Every row gives one point. Each copy is the shape, with its points in the same order, turned, moved and blurred by noise. Is it also mirrored, or only turned?

Shape (5 x 2):
[[ 0.82 -2.27]
 [-0.55  1.28]
 [ 1.63 -0.19]
 [ 1.06 -0.97]
 [-1.13  1.73]]
Copy 1 (5 x 2):
[[ 0.05 -2.82]
 [ 0.50  0.72]
 [-1.24 -1.03]
 [-0.34 -1.89]
 [ 1.21  1.49]]
Copy 1 is: mirrored
Copy 2 (5 x 2):
[[-3.25 -1.15]
 [ 0.46  0.00]
 [-1.97  0.64]
 [-2.32 -0.03]
 [ 1.17  0.10]]
Copy 2 is: mirrored
Copy 3 (5 x 2):
[[ 1.46 -2.21]
 [-0.63  0.91]
 [ 1.95 -0.17]
 [ 1.44 -0.66]
 [-1.16  1.09]]
Copy 3 is: only turned
Copy 4 (5 x 2):
[[ 2.07 -0.37]
 [-1.27  0.83]
 [ 0.38 -1.36]
 [ 0.98 -0.83]
 [-1.60  1.55]]
Copy 4 is: mirrored

Shape (8 x 4):
[[-0.59  0.09 -1.05  3.01]
 [ 1.37 -0.29  0.83  1.61]
 [ 1.19  0.53  1.60 -0.82]
 [ 1.23  1.38  0.73 -0.63]
 [ 0.03 -0.98  1.29 -0.59]
 [-2.04 -0.97 -2.23 -0.24]
 [-1.04  1.46 -1.79  0.04]
 [ 1.82 -1.16 -1.65  1.78]]
Copy 1 (8 x 4):
[[ 1.31 -1.77  0.98  1.53]
 [ 0.56 -0.25  1.54 -1.19]
 [ 0.11  1.58  0.55 -2.24]
 [ 0.64  1.42 -0.39 -1.67]
 [-1.58  0.49  0.77 -1.30]
 [-1.24 -1.15 -1.50  1.56]
 [ 0.76 -0.17 -1.88  1.28]
 [ 0.87 -2.71  0.33 -1.57]]
Copy 1 is: only turned
Copy 2 (8 x 4):
[[-1.39  2.10 -1.64 -1.25]
 [ 0.57  1.37  0.08 -2.81]
 [ 1.41  0.21  2.04 -1.78]
 [ 1.68  0.58  1.45 -0.73]
 [-0.23 -0.51  1.61 -2.34]
 [-2.15 -1.38 -0.82  0.10]
 [-0.43  0.38 -0.19  1.15]
 [ 0.71  0.32 -2.46 -2.32]]
Copy 2 is: mirrored

Shape (14 x 8):
[[-0.50  0.04 -1.89 -1.20  1.98  1.12 -0.80 -1.69]
 [ 1.59  0.62  0.65  0.62  0.69  1.19 -0.73  1.10]
 [ 1.90  1.27  0.24  1.42  1.16 -2.00 -1.74  0.86]
 [-0.10  0.23  1.76 -0.78 -0.59 -0.76 -1.54  0.69]
 [-0.39  1.97 -0.95 -0.01  1.01 -0.16 -0.30 -0.45]
 [ 0.23 -0.32  0.75 -2.00 -1.66 -0.35  2.63 -1.77]
 [ 0.25  0.38 -0.93 -0.76 -2.15  1.22  0.39 -3.16]
 [ 1.20  1.92 -1.44  0.74  1.76  0.80 -0.94  1.49]
 [-1.27 -1.10  0.87  1.66 -0.46 -1.39 -0.69 -0.55]
 [-2.09 -1.67 -1.49 -0.48 -1.93 -0.35  1.74 -0.91]
 [ 0.98  0.22  0.80  1.51  1.76  0.27 -0.36  0.52]
 [-1.96  0.81  1.38  0.96 -0.58 -0.46  0.24 -0.35]
 [-3.26 -1.26 -1.01  0.18 -1.12  0.39  2.81 -2.82]
 [-3.35 -1.01 -0.96  0.37 -2.36 -0.10  0.44 -1.47]]
Copy 1 (14 x 8):
[[ 2.66 -1.69 -0.55  0.22 -0.18 -1.99 -0.64  0.44]
 [ 0.07  0.48  1.78 -1.45  0.05  0.14 -0.16 -0.19]
 [-1.09  1.08  1.22 -1.14  1.13 -1.21 -2.27 -1.16]
 [-0.41  2.22 -0.06 -1.19 -1.47 -1.36 -0.07 -0.43]
 [ 0.44 -0.54 -0.75 -0.96  0.91 -1.74 -0.59  0.80]
 [ 0.12 -0.66 -3.71 -1.35 -2.44  0.82  0.57 -0.65]
 [ 2.56  0.07 -2.84  0.86 -0.73  1.23  0.28  0.36]
 [ 0.38 -0.57  1.74 -2.05  1.74 -0.61 -1.27  0.89]
 [-2.00  0.69 -0.55  1.61 -0.90 -1.32 -0.27 -0.33]
 [-0.46 -1.38 -2.75  1.51 -2.78  0.10 -0.56  1.82]
 [-0.95 -0.42  1.82 -0.68  0.57 -0.53 -0.29 -0.94]
 [-1.75  0.74 -1.25  0.43 -0.49 -1.29  1.48  0.56]
 [-0.44 -2.94 -3.82  2.20 -1.99 -0.26  0.94  1.44]
 [-0.43 -0.32 -2.78  2.35 -2.03 -0.35  0.35  2.41]]
Copy 1 is: mirrored
Copy 2 (14 x 8):
[[ 0.00 -2.07 -2.15 -2.13  0.75 -0.11 -0.44  0.41]
 [ 1.51  0.35  0.02  0.10 -0.20  1.80 -0.33 -1.01]
 [ 2.38  0.59 -0.85  2.48  0.97  0.21 -0.65  0.65]
 [ 0.82  0.99  0.97 -0.21 -0.19  0.89 -2.28  1.06]
 [ 0.10  0.27 -1.59 -0.20  0.98 -0.47 -0.47 -0.72]
 [-0.24 -0.25  3.01 -2.83  0.42 -2.09 -0.59 -0.72]
 [-0.43 -2.13  0.75 -1.73 -0.09 -1.61 -1.81 -2.45]
 [ 1.60  1.06 -2.69  0.14 -0.08  0.64  0.24 -0.83]
 [-0.82 -1.26  1.73  1.76  0.12  0.40 -0.49  1.19]
 [-2.64 -1.48  1.50 -1.23 -1.54 -1.65  0.21  0.76]
 [ 1.36  0.18  0.01  0.71  0.89  1.85  0.90  0.16]
 [-1.99  0.23  1.42  0.69  0.80  0.73 -0.87 -0.23]
 [-3.59 -2.57  1.83 -1.85  0.38 -1.31  1.12 -0.75]
 [-3.37 -2.13  1.26  0.00 -1.24 -1.10 -0.62  0.29]]
Copy 2 is: only turned

Shape (14 x 9):
[[ 0.42  0.66  0.53  1.37  0.00 -1.29 -0.42  1.01 -1.15]
 [-3.55  1.15 -1.64  1.07  1.56 -1.10 -0.62 -0.71 -0.32]
 [ 0.45  0.68 -0.69 -0.14  1.16  0.65 -0.53  0.00 -0.23]
 [ 0.77 -0.44 -0.87 -0.17 -3.38 -0.57 -0.47  0.30  0.97]
 [ 1.44  1.17  0.73  2.01  1.41 -1.42 -0.49  1.01 -0.44]
 [-0.56 -0.18  0.91 -0.41  0.27 -0.98 -1.07  0.25  1.30]
 [-0.96 -3.07 -1.20  1.35  1.11 -1.28  0.52  0.36  3.32]
 [ 0.29 -0.25 -1.42 -0.35  1.36 -1.03 -0.61 -2.54 -0.71]
 [ 0.50  1.02  0.89  1.23  0.86  1.56  1.90 -0.21  0.63]
 [ 1.39 -0.26  0.94 -0.60 -0.71 -1.24  2.71  1.26  1.28]
 [ 1.50  1.61 -0.78 -0.21 -1.07 -0.22 -1.19 -1.41 -0.87]
 [ 1.09  1.60 -3.13 -0.58  0.70 -1.10  1.52 -0.20 -0.95]
 [ 1.29 -2.27  0.87 -0.66  0.01  4.96  2.64 -0.19 -0.34]
 [ 1.36  0.77 -0.88 -0.30 -1.32 -0.70 -0.55  1.05  0.88]]
Copy 1 (14 x 9):
[[ 1.20 -0.98  1.18 -0.49  1.71 -1.96  0.22 -0.39 -0.58]
 [ 1.51  1.95 -1.69 -0.05 -1.13 -1.45  0.50 -1.45 -1.01]
 [-0.71 -0.52  0.21  0.70  0.50 -0.68  0.83 -1.20  0.59]
 [-0.02 -3.45  0.73 -0.48 -1.49 -0.38 -0.58  1.44 -1.10]
 [ 0.33 -0.84  1.34  0.18  2.01 -3.10 -0.35 -1.80  0.09]
 [-1.46 -0.02  0.61 -0.65 -0.17 -1.66 -0.43  0.23 -1.11]
 [-1.37  0.18 -0.07  2.56 -2.16 -4.10 -1.20  1.57 -1.18]
 [-1.28 -0.35 -1.25  1.94  0.65 -0.59  1.21 -1.22 -1.96]
 [-0.35  0.44  2.99  1.73 -0.51 -0.82  0.28 -1.77  0.69]
 [-1.02 -1.67  3.50  0.29 -0.76 -2.66  1.48  0.79 -0.49]
 [-0.42 -2.64  0.05 -0.11  0.68  0.68  0.38 -1.81 -0.85]
 [ 0.42 -1.97 -0.31  1.18 -0.35 -1.61  3.52 -1.70  0.21]
 [-1.53 -0.24  3.50  3.78 -0.44  2.29  0.74  1.66  1.95]
 [-0.59 -2.88  1.02 -0.66 -0.51 -1.58  0.11 -0.31  0.20]]
Copy 1 is: only turned
Copy 2 (14 x 9):
[[ 1.23 -0.02 -0.64  0.44  0.45 -1.61 -1.50  0.26 -0.15]
 [-1.53 -0.21 -1.74  2.51  1.72  1.09 -2.09 -0.55  1.50]
 [ 0.71  0.70 -0.31  0.81 -0.47  1.33 -0.82 -0.29 -0.58]
 [ 0.47 -1.41 -0.12 -1.54 -1.38 -0.64  1.25 -0.31  1.98]
 [ 2.05 -0.04 -1.68  1.31 -0.09 -1.16 -1.74  0.18 -1.35]
 [-0.28 -1.63 -0.78  0.06  0.76  0.66 -0.10  0.53 -0.93]
 [ 0.68 -2.73 -1.18  2.96  1.43  1.07  2.69 -1.46 -0.23]
 [-0.71 -0.37 -0.18  1.24 -0.85  0.78 -1.74 -2.95 -0.46]
 [-0.21  1.32 -0.47  2.40 -1.68 -0.36  0.56  1.08 -1.45]
 [ 0.03 -0.01 -1.17 -0.48 -0.31 -2.00  2.47 -0.13 -1.76]
 [ 0.36  0.16 -0.36 -0.85 -2.54  0.08 -1.76 -0.96  0.54]
 [ 0.10  2.34 -2.55  0.20 -0.80 -0.05 -0.29 -2.74  0.51]
 [ 0.21  2.44  3.89  1.67 -2.04  0.44  3.14  0.68 -1.32]
 [ 1.31 -0.28 -1.57 -1.37 -0.93  0.09  0.53 -0.30  0.47]]
Copy 2 is: mirrored
Copy 3 (14 x 9):
[[ 0.26  0.18 -0.32 -0.50 -0.65 -0.82 -1.05  0.30 -0.56]
 [-2.00  0.95 -1.33  0.62  2.72 -2.55  0.25  0.68 -1.97]
 [-1.01 -0.08 -0.53  0.31  1.27  0.23 -0.31 -1.52  0.07]
 [-1.33  0.10  0.36 -1.68 -0.48  2.03  1.49  1.67  0.68]
 [ 0.54  0.63 -1.54  0.25 -0.89 -0.45 -2.10 -0.58 -0.38]
 [-2.11  1.62 -0.18  0.23 -0.37 -0.49 -0.03 -0.07  0.88]
 [-1.81  2.61 -1.43  1.50  2.17  0.46 -0.73  2.56  2.74]
 [-1.95 -1.80 -1.86  1.65  0.97 -0.78  0.80 -0.30  0.50]
 [ 1.42  1.84 -0.69  1.12  1.08  0.58  0.92 -1.67  0.19]
 [ 0.98  1.68 -0.93 -1.47 -0.47  0.16  0.92 -0.02  2.97]
 [-1.16 -1.61 -0.94 -0.39 -0.77  0.84  1.14 -0.82 -1.02]
 [-0.09 -1.62 -2.84 -1.74  2.19 -0.21  0.53 -0.77  0.51]
 [ 2.06  0.30  2.88  1.87  2.62  2.25  1.86 -2.23  2.62]
 [-1.16  0.30 -0.81 -1.84 -0.23  1.43  0.08 -0.01  0.54]]
Copy 3 is: only turned
Copy 4 (14 x 9):
[[ 0.70 -0.65 -0.71  2.60 -0.04 -1.04 -0.82  0.27  0.92]
 [-0.80 -2.41 -1.36  2.15 -3.00  1.88  0.03  2.18 -0.06]
 [ 0.42 -0.28 -1.57  0.60 -0.26  0.97 -1.21  0.20 -0.28]
 [-0.88  2.18  0.94  0.49 -1.21 -1.91 -1.57  1.07  0.22]
 [ 1.32 -1.35 -1.12  2.49  0.25 -0.42 -1.86 -0.48  1.71]
 [-1.60 -0.10 -0.15  1.14 -0.31  0.62 -0.36  0.06  1.50]
 [-1.36 -1.22 -0.03 -1.30 -3.81 -0.48 -0.45 -1.40  2.37]
 [-0.86 -2.57 -0.76 -0.57  0.09  0.18 -1.47  1.29 -0.82]
 [ 1.35 -0.19  0.33  1.51 -0.85  1.35 -1.23 -2.13 -0.99]
 [ 1.56  0.80  2.17  0.06 -0.28 -0.40  0.26 -0.98  1.30]
 [-0.18  0.01 -0.36  1.13  0.96 -0.39 -2.69  1.57 -1.07]
 [ 2.82 -1.04 -0.21 -0.47 -0.73  0.38 -1.45  2.44 -0.59]
 [ 0.82  1.98 -0.94 -1.15 -0.54  0.15  0.64 -3.92 -3.57]
 [ 0.41  1.55 -0.11  0.67 -0.40 -0.60 -1.82  0.94  1.09]]
Copy 4 is: mirrored

Shape (17 x 12):
[[ 0.07  0.38  0.27  1.05  1.71  1.99 -1.67  0.28 -0.73  0.70  0.63 -0.57]
 [ 1.11 -2.00  1.07  0.23 -1.12 -1.70 -0.90 -0.09  1.56 -2.06 -0.58  0.54]
 [-2.35  0.09  0.45  0.78 -0.53  0.97 -1.66  2.03 -0.11  0.24  1.32 -0.76]
 [ 0.36 -1.20  2.81 -1.29 -0.79 -1.92 -1.06  0.21  1.05 -2.48 -2.32  1.68]
 [-1.65  0.67 -0.28 -1.16  0.61  0.62 -3.06 -0.26 -1.32  0.51  1.42  0.38]
 [-1.99  0.23 -0.24  0.65  0.86  1.83 -1.83  0.05 -0.75  0.30  0.36 -0.36]
 [ 1.01 -1.96 -0.46 -1.68 -0.40 -1.67 -1.00 -1.44  1.20 -2.56 -2.15 -1.39]
 [-0.64  0.04  0.20 -0.20  1.67  0.82 -1.21 -1.53 -2.88 -1.33  1.91 -1.59]
 [-1.61  0.73 -0.05  1.17  1.96  0.26 -1.37  1.14 -1.79  0.81 -0.64 -0.49]
 [ 0.63 -0.44  1.61 -1.23 -1.05 -2.45  0.91  1.30  1.35 -0.81 -0.27  0.64]
 [ 0.37 -0.89  0.96 -2.53  0.29  1.84 -0.16 -0.18  0.40 -1.97 -0.33 -0.11]
 [ 1.34 -0.61  1.02 -3.09  0.67 -1.35 -1.69  0.34  0.75 -0.39 -0.35 -1.05]
 [ 0.47  1.36 -0.54  0.54  0.08  0.63 -1.85  0.04 -0.62  0.48  0.77  0.76]
 [-1.12  0.10 -1.83 -0.58  0.76  1.07 -0.67  0.72 -1.96 -0.05  0.50  0.60]
 [-1.25  0.29 -1.29 -1.16  3.86  0.40 -1.19 -2.40  0.36 -0.94  1.51 -0.59]
 [ 1.01 -3.91  1.92 -1.45 -0.88 -1.62 -0.48  0.71  0.98 -0.24 -0.90  1.38]
 [-1.10  0.37  0.00 -1.57  0.86  1.09 -0.35 -3.26 -0.74  0.75  0.21 -1.30]]
Copy 1 (17 x 12):
[[ 0.98 -1.32  0.46  1.45  0.88  0.57 -2.20  0.56  0.18 -1.05  0.16 -0.44]
 [-0.01  0.00  0.42 -1.69 -1.28  0.72  2.99  0.84 -0.35 -1.79  0.47 -0.62]
 [-1.16 -0.48  1.48  0.31 -0.66  1.07 -2.15  0.26 -0.86  0.80 -0.89 -1.25]
 [-0.16  1.48  1.46 -2.61  0.55  0.68  2.95  0.74 -2.04 -3.07  0.16 -0.54]
 [ 0.57 -0.17 -0.12 -0.65 -0.18  1.98 -3.52  1.19 -1.76 -0.84  0.33 -0.08]
 [ 0.17 -0.98 -0.20  0.91  0.81  1.61 -2.38  0.24 -1.04 -0.23 -0.61 -0.90]
 [ 1.45 -1.22 -1.65 -2.64 -0.44 -0.56  2.90  0.52 -2.23 -1.49  0.70 -0.74]
 [ 1.60 -1.18 -1.06 -0.18 -0.50  1.23 -3.10 -1.59 -0.82 -1.76  1.86 -1.66]
 [ 1.05  0.48  0.46  1.62  1.58  0.74 -2.18  0.43 -1.32  0.36  0.73 -1.68]
 [-1.50  1.60  1.08 -2.32 -0.25 -0.92  1.78  0.49 -0.40 -0.87  1.50  0.05]
 [-0.81 -1.52 -0.42 -1.14  0.31 -0.88 -0.31 -0.39 -1.94 -3.33  0.03  0.21]
 [ 1.06 -0.73  0.77 -2.77 -0.13 -1.31  0.03  1.32 -1.99 -1.49  1.66  0.60]
 [ 0.76  0.68 -0.60  0.26 -0.04  0.78 -2.10  1.45  0.48 -1.04 -0.32  0.11]
 [-0.37  0.42 -1.65  1.42 -0.16  0.39 -2.48  0.63 -1.91 -0.84  0.55 -0.44]
 [ 0.40 -2.70 -2.51 -1.13  1.70  1.52 -2.50  1.39 -0.84 -1.49  2.66 -1.43]
 [-0.70  0.13  1.65 -0.97 -1.00  0.73  3.24  0.59 -2.16 -1.76  1.71  1.71]
 [ 1.12 -1.62 -2.21 -1.65  1.75  1.13 -2.10 -1.32 -0.95 -0.69  0.79  0.91]]
Copy 1 is: mirrored
Copy 2 (17 x 12):
[[-0.90  0.22 -0.25  0.50 -0.46  2.89  0.29  1.73 -2.17  1.27  0.89 -1.18]
 [ 2.00  0.65  0.77 -2.38  1.12  0.01 -0.64 -0.17  0.38 -1.25  0.61 -0.75]
 [-0.16 -0.18  0.54  0.13 -1.28  1.14 -0.46  4.09 -0.49  0.89 -0.39 -0.58]
 [ 1.87  1.28  1.46 -3.41  1.07 -1.94  0.97 -0.41 -0.64  0.01  0.49  0.05]
 [-1.31  0.65 -0.96 -0.56 -2.93  0.31 -0.34  2.30 -1.76  1.10  1.28 -1.64]
 [-1.54  1.30 -0.20  0.44 -1.07  1.56 -0.05  2.79 -1.43  0.94  0.32 -1.26]
 [ 0.82  1.92 -1.66 -3.84  1.42  0.18 -0.40 -0.95  0.75 -0.27 -0.31 -1.69]
 [-1.79  0.38 -1.55 -1.08 -1.68  2.49  2.30  1.91 -0.73 -0.22  1.65 -2.75]
 [-2.01 -0.38 -0.30  0.53  0.26  0.70  0.73  2.64 -2.43  1.25 -0.30 -1.74]
 [ 2.01 -1.21  0.64 -1.50  0.61 -1.34  0.53 -0.25  1.19  0.60 -0.06 -0.06]
 [ 0.59  2.03 -1.23 -1.81 -0.43  1.31  1.42  0.44  0.44  1.30  1.15  0.80]
 [ 0.83 -0.48 -1.32 -3.45 -0.35  0.24 -0.16 -0.36 -0.23  2.22  0.80 -0.70]
 [ 0.36  0.07 -0.46  0.93 -1.66  1.14 -0.19  0.81 -2.15  0.44  0.35 -1.51]
 [-1.24  0.44 -2.42  1.03 -1.01  0.37  0.54  2.07 -1.28  0.14  0.53 -0.50]
 [-1.82  1.84 -2.07 -0.06 -0.34  1.22  0.34  0.97  0.23  2.01  3.18 -3.75]
 [ 0.32 -0.47  0.92 -3.18  1.06 -0.78 -1.06 -0.70  0.48 -0.71  1.22  1.74]
 [-2.67  1.78 -0.88 -0.67 -2.04  1.72  0.95 -0.41  0.54  1.59  0.34 -2.16]]
Copy 2 is: only turned
Copy 3 (17 x 12):
[[ 1.21 -0.70 -0.65 -1.29  0.84  0.11 -0.73  2.18  0.30  0.49 -0.23  1.43]
 [-0.60 -1.36 -0.69 -1.78  1.48 -1.65  0.09 -0.94  1.46 -3.34  0.16 -1.63]
 [ 0.61 -1.08 -1.78 -1.55 -1.44  0.97  0.37  2.68 -0.99 -1.15  0.31 -0.15]
 [-1.91  0.01 -0.64 -0.91  0.40 -3.32 -1.02 -0.37  1.65 -4.23 -0.83 -0.60]
 [ 0.05  0.50 -3.76 -1.15 -0.38 -0.02 -0.87  1.71  0.21  0.46 -0.63  0.92]
 [ 0.52 -0.56 -1.83 -1.49  0.26  0.88 -1.20  2.20 -1.42 -0.04  0.01  1.20]
 [ 0.15 -0.92 -1.45 -1.60  2.10 -1.47 -1.61 -2.92  0.28 -3.27 -2.00 -0.35]
 [ 2.48 -0.17 -2.88  1.01  1.26  0.17 -1.60  0.99  0.16  0.17  0.56  1.36]
 [ 1.81  0.88 -0.57 -1.43 -0.46 -0.55 -2.01  2.36 -1.14  0.44 -0.10  0.29]
 [-0.29 -0.25 -0.07 -0.18 -1.10 -2.56  1.16 -1.07  0.72 -2.73 -0.71 -2.04]
 [ 0.08 -1.30 -1.78 -0.51  0.62 -1.84  0.35 -0.64 -0.30 -2.12 -0.66  2.81]
 [ 0.74 -0.50 -2.34 -0.86  0.58 -1.98  0.53 -0.32  1.48 -2.09 -3.30  0.14]
 [ 0.20  0.38 -0.99 -1.69  0.13  0.28  0.20  1.09  1.07  0.80  0.02  0.70]
 [ 1.44  0.50 -2.22 -2.12 -0.64 -0.80 -0.73  0.16 -0.87  0.77  0.98  1.26]
 [ 1.11  0.89 -3.13 -0.55  3.85 -0.82 -0.42  0.56 -2.02  0.70 -0.84  1.12]
 [-0.85 -2.74 -0.88 -1.24 -0.09 -4.13 -0.14 -0.92  1.30 -2.34 -0.52 -1.44]
 [-0.17 -0.50 -2.09  0.94  1.42  0.38 -1.69 -0.52 -1.28  1.32 -1.61  1.43]]
Copy 3 is: mirrored
Copy 4 (17 x 12):
[[-0.22 -0.24 -1.38 -0.58  1.76  1.80 -2.49  0.14 -0.56  0.67 -0.38  0.75]
 [-0.04  0.02  2.44  2.31  0.27  0.82  1.23  0.99  0.94 -0.16  1.51  2.06]
 [-0.64 -0.84 -2.34  0.79  2.51  0.64 -0.42  0.76  0.10  2.19  0.67 -1.30]
 [-0.96 -0.91  3.99  1.84  0.96 -0.31  1.67  1.65  0.38  0.10 -0.23  1.10]
 [-1.36 -1.19 -1.32  0.36  1.23  0.59 -3.03  1.52 -0.59 -0.82  1.02 -1.17]
 [-0.93 -0.79 -2.29  0.73  1.43  1.62 -1.57  0.63 -0.24 -0.18 -0.92 -0.12]
 [ 1.23 -1.39  1.84  2.49 -0.57  0.22  1.01  0.16  2.18 -2.55 -0.23  0.50]
 [ 0.87  1.46 -1.65  0.11  1.80  1.21 -1.95  1.95  0.03 -2.50 -0.54 -0.83]
 [ 0.38 -0.62 -1.70  0.71  1.59 -0.02 -2.29  1.03 -1.90  0.93 -1.38 -0.16]
 [-0.02  0.70  2.42  0.85  0.25 -1.06  1.17 -0.13  0.48  1.02  1.69  0.29]
 [-0.76 -0.19  0.73 -1.25  1.40  0.68  1.20  0.38  1.11 -2.25 -0.23  0.22]
 [ 0.50 -0.68  2.85  0.63  1.20 -0.40 -1.04 -0.82  1.68 -1.30  1.06 -0.63]
 [-0.40 -0.43 -0.65 -0.45 -0.13  1.41 -2.12  1.21 -0.38  0.44  0.77  1.03]
 [-0.01 -0.76 -2.30 -0.37  0.52 -0.57 -1.00  1.00 -1.09 -1.30  0.32 -0.20]
 [-1.25  1.38 -1.84  0.81  1.08 -0.28 -3.44  0.04  1.84 -3.07 -0.97  1.09]
 [-0.20 -0.70  3.26  2.36  1.61  0.12  2.01 -0.82 -1.19 -0.84  1.97  1.39]
 [-1.48  0.98 -0.65  0.18 -0.47  1.85 -2.06 -0.73  0.30 -2.16 -0.93 -1.23]]
Copy 4 is: only turned
